Each row is a point. The points of each table are mixes of a few directions, plus a little noise. Count the directions of each table, and those that both share. Where both have some left over, give the other angles between the two spaces (their principal angles), to ten degrees, smallest first.

First (6 x 3)
[[-0.38  0.53 -0.11]
 [ 0.31 -0.04 -0.02]
 [ 0.13  0.20 -0.07]
 [-0.28 -0.80  0.26]
 [ 0.14  0.11 -0.05]
 [ 0.07 -0.01  0.00]]
Second (6 x 3)
[[-0.35 -0.02  0.04]
 [ 0.59  0.03 -0.07]
 [ 0.55  0.02 -0.07]
 [-0.76 -0.03  0.09]
 [-0.15 -0.01  0.02]
 [ 0.12  0.00 -0.01]]
Directions: first 2, second 1, shared 1

First (8 x 8)
[[ 0.14  0.04 -0.01  0.09 -0.09  0.13  0.01  0.04]
 [ 0.38  0.11 -0.03  0.23 -0.23  0.36  0.03  0.11]
 [-0.72 -0.20  0.05 -0.45  0.44 -0.68 -0.06 -0.20]
 [ 0.20  0.06 -0.02  0.12 -0.12  0.19  0.02  0.06]
 [ 0.17  0.05 -0.01  0.10 -0.10  0.15  0.01  0.05]
 [ 0.35  0.10 -0.03  0.22 -0.22  0.33  0.03  0.10]
 [ 0.36  0.10 -0.03  0.23 -0.23  0.34  0.03  0.10]
 [-0.88 -0.25  0.06 -0.55  0.55 -0.83 -0.08 -0.25]]
Second (8 x 8)
[[ 0.35 -0.42 -0.02  0.29 -0.31  0.31  0.29  0.44]
 [ 0.65  0.21 -0.05  0.40 -0.39  0.61  0.04  0.16]
 [-0.10 -0.34  0.01 -0.02  0.02 -0.12  0.13  0.17]
 [ 0.35  0.43 -0.03  0.16 -0.15  0.32 -0.13 -0.12]
 [-0.22  0.02  0.02 -0.16  0.15 -0.22 -0.06 -0.11]
 [-0.02  0.55 -0.02 -0.10  0.11 -0.01 -0.28 -0.37]
 [-0.61 -0.46  0.05 -0.33  0.32 -0.57  0.09  0.01]
 [-0.38  0.02  0.01 -0.25  0.26 -0.35 -0.10 -0.19]]
Directions: first 1, second 2, shared 1

First (11 x 12)
[[ 0.02 -0.16  0.29  0.47  0.11 -0.21  0.27 -0.08  0.14 -0.18 -0.15 -0.35]
 [-0.09  0.24  0.02 -0.77 -0.15 -0.37  0.00  0.19 -0.03 -0.08  0.31 -0.30]
 [-0.41  0.51 -0.56  0.61 -0.03 -0.08 -0.15  0.23  0.09 -0.06 -0.19  0.34]
 [ 0.09 -0.07 -0.39 -0.81 -0.18  0.01 -0.21  0.17  0.16 -0.17  0.12  0.64]
 [-0.11 -0.05  0.43 -0.44 -0.15  0.12  0.15 -0.42  0.02 -0.08  0.07 -0.29]
 [-0.04  0.25  0.12 -0.53  0.06  0.49 -0.34  0.35 -0.21 -0.28  0.29 -0.02]
 [-0.20  0.22 -0.06  0.42  0.05 -0.09  0.02  0.11  0.03 -0.12 -0.10 -0.11]
 [ 0.32 -0.62  0.12  0.46  0.09 -0.13  0.28 -0.35  0.22  0.12 -0.29  0.14]
 [-0.07  0.02 -0.18  0.76  0.11  0.34 -0.08 -0.09 -0.05  0.15 -0.27  0.31]
 [ 0.46 -0.44  0.16 -0.44  0.00 -0.50  0.22 -0.07 -0.14  0.47  0.19 -0.33]
 [-0.02  0.09  0.06  0.24  0.08  0.41 -0.13 -0.07 -0.26  0.24  0.01 -0.04]]
Second (9 x 12)
[[ 0.13 -0.20 -0.02  0.20  0.19  0.19  0.11 -0.33 -0.26  0.38 -0.15 -0.14]
 [-0.12  0.19  0.22  0.04  0.01 -0.04  0.01  0.10 -0.04 -0.12  0.10 -0.33]
 [-0.38  0.23 -0.04  0.10 -0.37  0.18 -0.08 -0.32  0.23 -0.04 -0.10  0.43]
 [ 0.29  0.00 -0.17 -1.00  0.22 -0.26 -0.05  0.38 -0.40  0.15  0.36 -0.45]
 [-0.04 -0.13 -0.18 -0.60 -0.12 -0.15  0.12 -0.26  0.15 -0.11 -0.04  0.13]
 [ 0.18 -0.07 -0.19  0.15  0.03 -0.36  0.05  0.13 -0.10  0.38  0.03 -0.04]
 [-0.18  0.25  0.32 -0.06  0.07  1.04 -0.45  0.25 -0.05 -0.60  0.12  0.25]
 [ 0.11 -0.14  0.13  1.14  0.11  0.00  0.03  0.13  0.13  0.07 -0.21  0.12]
 [-0.01 -0.14 -0.09  0.03 -0.15 -0.59  0.24 -0.07  0.34 -0.12 -0.10  0.03]]
Directions: first 6, second 6, shared 5; angles 40

First (9 x 20)
[[ 0.25  0.02  0.24 -0.31 -0.27 -0.04 -0.25 -0.22 -0.02 -0.17  0.24  0.87
   0.11  0.43  0.06  0.09 -0.34 -0.29  0.37 -0.01]
 [-0.01  0.07 -0.20 -0.20  0.14  0.11 -0.21  0.37  0.51 -0.23  0.13 -0.58
  -0.27  0.08  0.47 -0.17  0.51 -0.55 -0.28  0.33]
 [-0.43  0.04  0.42  0.02  0.09 -0.55  0.39  0.39 -0.01  0.29 -0.30 -0.39
  -0.24 -0.31 -0.07 -0.01  0.45 -0.09 -0.38  0.02]
 [ 0.14  0.02 -0.01 -0.20 -0.07  0.07 -0.21  0.00  0.16 -0.17  0.16  0.19
  -0.04  0.23  0.20 -0.02 -0.01 -0.30  0.09  0.09]
 [ 0.19  0.02  0.21 -0.31 -0.21 -0.09 -0.21 -0.06  0.09 -0.16  0.21  0.60
   0.02  0.37  0.14  0.04 -0.12 -0.40  0.21  0.05]
 [ 0.15 -0.01 -0.01 -0.08 -0.10  0.09 -0.11 -0.15 -0.02 -0.09  0.13  0.34
   0.09  0.18  0.02  0.04 -0.18 -0.04  0.19 -0.02]
 [-0.12 -0.03  0.33  0.07 -0.11 -0.26  0.21 -0.14 -0.34  0.21 -0.13  0.39
   0.12 -0.08 -0.31  0.11 -0.21  0.25  0.11 -0.20]
 [-0.17 -0.10 -0.18  0.54  0.15  0.09  0.40 -0.22 -0.45  0.33 -0.31 -0.39
   0.20 -0.51 -0.50  0.05 -0.20  0.90 -0.05 -0.32]
 [-0.02 -0.07 -0.78  0.47  0.35  0.58  0.01  0.00  0.10 -0.01 -0.10 -1.07
   0.01 -0.38  0.02 -0.14  0.15  0.54 -0.24  0.01]]
Second (10 x 20)
[[-0.13  0.44  0.20  0.11  0.47 -0.04 -0.16 -0.51 -0.24  0.75  0.21 -0.54
   0.37 -0.43  0.06  0.07 -0.16  0.20 -0.22 -0.18]
 [-0.39 -0.17 -0.15  0.45  0.19  0.55  0.73  0.04 -0.09 -0.04 -0.31  0.15
  -0.17  0.24 -0.24 -0.04 -0.01  0.13 -0.23  0.01]
 [ 0.06  0.11  0.09 -0.03  0.27 -0.14 -0.06 -0.43 -0.09  0.57  0.17 -0.26
   0.01 -0.14 -0.01 -0.01 -0.05  0.02 -0.20  0.07]
 [-0.22 -0.31 -0.42 -0.01 -0.39  0.34  0.54  0.29 -0.05 -0.10 -0.09  0.24
  -0.34 -0.04 -0.53 -0.42  0.28  0.26  0.36  0.34]
 [ 0.33  0.05  0.21 -0.01 -0.13 -0.31 -0.40 -0.12  0.06  0.00  0.05 -0.15
   0.15 -0.16  0.30 -0.03 -0.01 -0.04  0.04 -0.20]
 [-0.69  0.10 -0.05  0.50  0.52  0.73  0.69  0.24 -0.11 -0.31 -0.38  0.20
   0.11  0.42 -0.09  0.39 -0.23  0.01 -0.40 -0.19]
 [ 0.17  0.06  0.05 -0.46 -0.13 -0.32 -0.50  0.33  0.20 -0.48  0.13  0.23
   0.05  0.22  0.20  0.31 -0.06 -0.34  0.15  0.05]
 [-0.20  0.21 -0.18 -0.49 -0.13 -0.04 -0.26  0.40  0.01 -0.25  0.21  0.13
   0.12 -0.07 -0.19  0.15  0.02 -0.04  0.36  0.19]
 [ 0.39 -0.12  0.15 -0.02 -0.43 -0.27 -0.40  0.26  0.20 -0.56 -0.10  0.13
   0.08  0.03  0.36 -0.03  0.05 -0.13  0.21 -0.24]
 [ 0.66 -0.36  0.11 -0.05 -0.23 -0.50 -0.17 -0.51  0.11  0.43  0.11 -0.12
  -0.37 -0.06  0.13 -0.37  0.16 -0.08 -0.07  0.15]]
Directions: first 3, second 5, shared 0; angles 30, 80, 90

First (10 x 32)
[[-0.18 -0.27 -0.07 -0.10  0.42 -0.01 -0.16  0.05  0.00  0.03 -0.02 -0.19
   0.06 -0.01  0.18 -0.38  0.00 -0.01  0.01 -0.20 -0.17 -0.03 -0.10 -0.09
  -0.04 -0.24  0.11  0.10 -0.38  0.12 -0.03  0.08]
 [-0.51  0.25  0.05  0.79 -0.26  0.17  0.43 -0.01  0.19 -0.17 -0.05  0.09
   0.11 -0.18  0.17  0.39  0.26 -0.26 -0.01  0.37 -0.51 -0.61  0.15 -0.25
  -0.34  0.37 -0.57  0.65  0.66  0.09  0.06  0.54]
 [ 0.25  0.22 -0.04 -0.53  0.05 -0.31 -0.09  0.06 -0.18 -0.06 -0.15  0.19
  -0.26  0.34 -0.17 -0.02  0.16  0.26  0.12 -0.30  0.22  0.09 -0.04  0.27
   0.22 -0.08  0.25 -0.18 -0.26  0.00 -0.24 -0.36]
 [ 0.28  0.21 -0.08 -0.39 -0.11 -0.12 -0.02  0.03 -0.13 -0.03  0.07  0.01
  -0.08  0.21 -0.20 -0.02 -0.14 -0.03  0.01 -0.06  0.42  0.25  0.09  0.15
   0.11 -0.06  0.17 -0.14 -0.23 -0.29 -0.21 -0.36]
 [ 0.37 -0.21 -0.07 -0.30  0.19 -0.17 -0.12  0.04 -0.14  0.29  0.03 -0.14
   0.08 -0.10 -0.07 -0.27 -0.35  0.36 -0.14 -0.16  0.41  0.41 -0.25  0.10
   0.10 -0.26  0.33 -0.63 -0.33  0.15  0.06 -0.30]
 [-0.63  0.16 -0.03  0.56 -0.05  0.27  0.26  0.00  0.22 -0.28  0.10 -0.10
   0.15 -0.05  0.22  0.08  0.17 -0.62  0.05  0.30 -0.48 -0.51  0.28 -0.32
  -0.36  0.19 -0.49  0.92  0.23 -0.23 -0.12  0.46]
 [-0.24 -0.13  0.05  0.42 -0.21  0.47  0.04 -0.11  0.22 -0.08  0.34 -0.23
   0.25 -0.21  0.08  0.05 -0.22 -0.62 -0.06  0.42 -0.10  0.01  0.25 -0.28
  -0.19  0.14 -0.28  0.39  0.18 -0.42  0.11  0.28]
 [ 0.73 -0.25  0.21 -0.79 -0.04 -0.12 -0.65 -0.13 -0.19  0.15 -0.12  0.32
  -0.42  0.23 -0.28  0.06  0.11  0.60  0.15 -0.39  0.31  0.60 -0.19  0.48
   0.68 -0.11  0.61 -0.97 -0.16  0.15  0.23 -0.51]
 [-0.26  0.34 -0.11  0.60 -0.19 -0.09  0.63  0.11  0.06  0.01 -0.04 -0.03
   0.22 -0.21  0.06  0.26 -0.06 -0.05 -0.15  0.29 -0.05 -0.40  0.01 -0.20
  -0.40  0.21 -0.42  0.31  0.43  0.12 -0.08  0.26]
 [ 0.19 -0.29  0.10 -0.23  0.21 -0.09 -0.31 -0.03 -0.06  0.15 -0.13  0.07
  -0.12 -0.03  0.02 -0.12  0.08  0.40  0.03 -0.26 -0.06  0.16 -0.22  0.14
   0.23 -0.15  0.28 -0.44 -0.14  0.33  0.20 -0.09]]
Second (8 x 32)
[[-0.18 -0.50  0.28  0.19  0.15  0.35  0.05 -0.01  0.29  0.09 -0.14 -0.22
   0.27 -0.32  0.22 -0.40 -0.19 -0.31 -0.40  0.07 -0.30 -0.22  0.03 -0.45
  -0.01 -0.06  0.00  0.44 -0.14  0.38  0.35  0.53]
 [ 0.20  0.34 -0.04 -0.35 -0.05 -0.22 -0.06  0.17 -0.09 -0.31 -0.16  0.30
  -0.37  0.35 -0.12  0.18  0.37  0.29  0.29 -0.12  0.02 -0.08  0.02  0.10
   0.17  0.15  0.13  0.03  0.27 -0.01 -0.25 -0.12]
 [-0.42  0.36 -0.37  0.23  0.23 -0.60  0.72 -0.03 -0.27  0.46 -0.15 -0.24
   0.45 -0.05  0.06 -0.27 -0.28 -0.01 -0.41 -0.29  0.23 -0.33 -0.14  0.24
  -0.48 -0.37 -0.27  0.09 -0.88  0.23 -0.36 -0.31]
 [ 0.08  0.02  0.03 -0.01 -0.08 -0.09 -0.31 -0.19 -0.15  0.08  0.02  0.28
  -0.25  0.09 -0.10  0.36  0.30  0.34  0.30 -0.12 -0.11  0.17 -0.12  0.44
   0.18  0.05  0.01 -0.52  0.15 -0.03  0.11 -0.25]
 [-0.09 -0.36  0.15 -0.29 -0.13  0.65 -1.16 -0.48  0.07 -0.32  0.61  0.12
  -0.38  0.33 -0.08  0.27  0.37 -0.61  0.76  0.08 -0.36  0.61  0.39  0.42
   0.43  0.05  0.06 -0.12 -0.06 -1.09  0.12 -0.27]
 [ 0.24  0.39  0.03  0.13 -0.43 -0.15  0.47  0.07 -0.03  0.05 -0.14  0.18
   0.02 -0.04 -0.20  0.35 -0.09  0.15 -0.23  0.17  0.31 -0.12  0.03  0.00
  -0.02  0.24 -0.11 -0.07  0.39  0.11 -0.01 -0.05]
 [ 0.23  0.08 -0.19  0.13  0.05 -0.17  0.30  0.24 -0.05  0.07  0.07 -0.18
   0.16 -0.21  0.00 -0.05 -0.36  0.31 -0.12  0.17  0.38  0.11 -0.20 -0.23
  -0.23  0.00  0.05 -0.28  0.27  0.12 -0.06  0.01]
 [-0.04 -0.34  0.11 -0.03  0.27  0.22 -0.01  0.20  0.22 -0.13 -0.11 -0.22
   0.12 -0.15  0.21 -0.44 -0.12 -0.15 -0.19  0.04 -0.17 -0.14  0.00 -0.51
  -0.03 -0.06  0.14  0.41 -0.01  0.28  0.10  0.46]]
Directions: first 5, second 6, shared 4; angles 50

First (11 x 32)
[[ 0.32  0.57  0.14 -0.62  0.63 -0.69  0.17 -0.17  0.72  0.53 -0.33  0.21
  -0.14  0.09 -0.24 -0.11  0.35 -0.39 -0.02  0.30  0.48  0.27 -0.36  0.00
   0.33  0.48 -0.68  0.30 -0.21 -0.13  0.12  0.05]
 [ 0.19 -0.22  0.32  0.08  0.03  0.44  0.04  0.19 -0.29 -0.32  0.01  0.37
   0.09  0.22 -0.37 -0.11 -0.01  0.32 -0.31  0.13  0.04 -0.27  0.04 -0.20
   0.00  0.09  0.06 -0.19  0.49 -0.10  0.22  0.31]
 [-0.41 -0.03 -0.57  0.30 -0.40  0.00 -0.23 -0.11  0.32  0.28 -0.31 -0.03
  -0.44 -0.16  0.55  0.44 -0.35 -0.01  0.38 -0.24 -0.58  0.73  0.16 -0.02
   0.32 -0.73  0.46 -0.03 -0.17 -0.02 -0.22 -1.09]
 [-0.04 -0.03 -0.09  0.11 -0.10  0.16 -0.07  0.02  0.17  0.06 -0.30  0.30
  -0.23  0.08  0.02  0.17 -0.13  0.11 -0.02  0.01 -0.19  0.32  0.04 -0.17
   0.28 -0.30  0.14 -0.08  0.18 -0.12  0.03 -0.45]
 [-0.12  0.10 -0.14  0.13 -0.30 -0.23  0.10 -0.17 -0.27 -0.15  0.21 -0.64
   0.31 -0.27  0.31 -0.07  0.16 -0.41 -0.05 -0.35  0.30 -0.34  0.04  0.20
  -0.44 -0.08 -0.32  0.16 -0.65  0.26 -0.31  0.30]
 [-0.05 -0.07  0.05 -0.26  0.33 -0.19 -0.08  0.06 -0.03  0.16  0.50 -0.22
   0.08 -0.06 -0.05 -0.14 -0.04  0.16  0.40  0.21 -0.18 -0.13 -0.05  0.29
  -0.15  0.50  0.31  0.02  0.09  0.05  0.09  0.30]
 [ 0.03  0.15 -0.09 -0.08  0.08 -0.11 -0.01 -0.05  0.37  0.23 -0.35  0.26
  -0.25  0.06  0.01  0.13 -0.01 -0.06  0.01  0.06 -0.04  0.39 -0.06 -0.12
   0.32 -0.15 -0.08  0.04  0.03 -0.12  0.03 -0.41]
 [-0.16 -0.10 -0.16  0.23 -0.29  0.11 -0.05 -0.02 -0.15 -0.10  0.03 -0.17
   0.01 -0.10  0.22  0.10 -0.10 -0.02  0.03 -0.19 -0.13  0.01  0.12  0.02
  -0.10 -0.28  0.14 -0.04 -0.13  0.08 -0.14 -0.16]
 [ 0.12 -0.41  0.34  0.37 -0.31  0.69  0.08  0.22 -0.78 -0.71  0.21  0.09
   0.37  0.13 -0.28 -0.17 -0.01  0.31 -0.50 -0.11  0.13 -0.67  0.18 -0.18
  -0.36 -0.05  0.06 -0.26  0.37  0.06  0.09  0.62]
 [ 0.24  0.30  0.13 -0.33  0.39 -0.25  0.09 -0.04  0.51  0.31 -0.39  0.42
  -0.21  0.17 -0.25 -0.01  0.15 -0.11 -0.10  0.25  0.21  0.30 -0.21 -0.15
   0.38  0.18 -0.35  0.10  0.11 -0.19  0.17 -0.14]
 [-0.12 -0.25  0.07  0.06 -0.06  0.06 -0.02  0.07 -0.58 -0.28  0.73 -0.58
   0.41 -0.17  0.07 -0.22 -0.02  0.10  0.18 -0.08 -0.04 -0.61  0.10  0.33
  -0.58  0.34  0.25 -0.03 -0.11  0.24 -0.07  0.68]]
Second (11 x 32)
[[ 0.23 -0.21  0.37 -0.02  0.05  0.12 -0.13  0.29 -0.45  0.11  0.32  0.18
   0.20 -0.08 -0.29 -0.24  0.03  0.19  0.05  0.08  0.17 -0.42 -0.11  0.16
  -0.36  0.50  0.22 -0.01 -0.03 -0.05 -0.13  0.63]
 [ 0.06  0.24 -0.14  0.09 -0.12 -0.05  0.08 -0.13  0.31 -0.05 -0.54  0.16
  -0.15  0.09  0.15  0.14  0.04 -0.16 -0.36 -0.06  0.17  0.33  0.06 -0.20
   0.28 -0.41 -0.39  0.11 -0.02 -0.08 -0.03 -0.46]
 [-0.39  0.45 -0.48 -0.11 -0.14 -0.66  0.36 -0.63  0.32 -0.05  0.04 -1.01
   0.14 -0.26  0.42  0.14  0.35 -0.98  0.19 -0.51  0.24 -0.05 -0.10  0.06
  -0.10 -0.32 -0.75  0.16 -0.99  0.43 -0.14 -0.04]
 [ 0.13 -0.16  0.18 -0.03  0.07  0.08 -0.20  0.25 -0.16  0.25  0.14  0.27
  -0.03 -0.05 -0.13 -0.09 -0.11  0.27  0.16  0.15 -0.07 -0.02 -0.06  0.13
  -0.10  0.29  0.36  0.00  0.10 -0.12 -0.09  0.14]
 [ 0.00  0.20 -0.09  0.00  0.07  0.06  0.28 -0.22  0.23 -0.56 -0.26 -0.13
   0.07  0.28  0.08  0.02  0.08 -0.02 -0.54  0.08  0.14  0.03  0.20 -0.24
   0.23 -0.29 -0.51  0.02  0.40  0.03  0.33 -0.15]
 [ 0.03 -0.12  0.04 -0.10  0.21  0.06 -0.18  0.18  0.05  0.14  0.14  0.19
  -0.11  0.06 -0.02 -0.03 -0.20  0.41  0.18  0.29 -0.28  0.16  0.06  0.12
   0.09  0.22  0.43 -0.01  0.40 -0.14  0.10 -0.11]
 [ 0.36 -0.44  0.52  0.18 -0.13  0.50 -0.31  0.56 -0.61  0.24  0.09  0.76
   0.02 -0.04 -0.46 -0.17 -0.13  0.48 -0.01  0.10  0.04 -0.28 -0.12  0.01
  -0.25  0.36  0.57 -0.15  0.18 -0.24 -0.21  0.44]
 [ 0.15  0.14  0.06 -0.01 -0.05 -0.13  0.00  0.02  0.04  0.13 -0.20  0.10
   0.01 -0.05  0.02 -0.03  0.10 -0.14 -0.17 -0.03  0.28  0.03 -0.06  0.01
  -0.03  0.01 -0.24  0.14 -0.22 -0.05 -0.16  0.01]
 [ 0.15 -0.16  0.20 -0.06  0.18  0.16 -0.15  0.26 -0.12  0.05  0.15  0.29
  -0.01  0.08 -0.15 -0.12 -0.14  0.43  0.02  0.28 -0.12 -0.02  0.04  0.09
  -0.02  0.31  0.34 -0.02  0.41 -0.15  0.09  0.12]
 [ 0.11  0.32 -0.12 -0.10  0.19 -0.11  0.10 -0.10  0.49 -0.19 -0.44  0.12
  -0.12  0.25  0.20  0.04 -0.02  0.12 -0.47  0.27  0.11  0.39  0.18 -0.11
   0.38 -0.20 -0.38  0.19  0.45 -0.14  0.22 -0.48]
 [-0.82 -0.26 -0.55  0.16 -0.35 -0.04  0.15 -0.47 -0.12 -0.09  0.57 -0.93
  -0.02 -0.29  0.19  0.34 -0.01 -0.59  0.95 -0.65 -0.68 -0.13 -0.08 -0.03
  -0.11 -0.48  0.35 -0.42 -0.68  0.51  0.03 -0.09]]
Directions: first 4, second 5, shared 3; angles 40
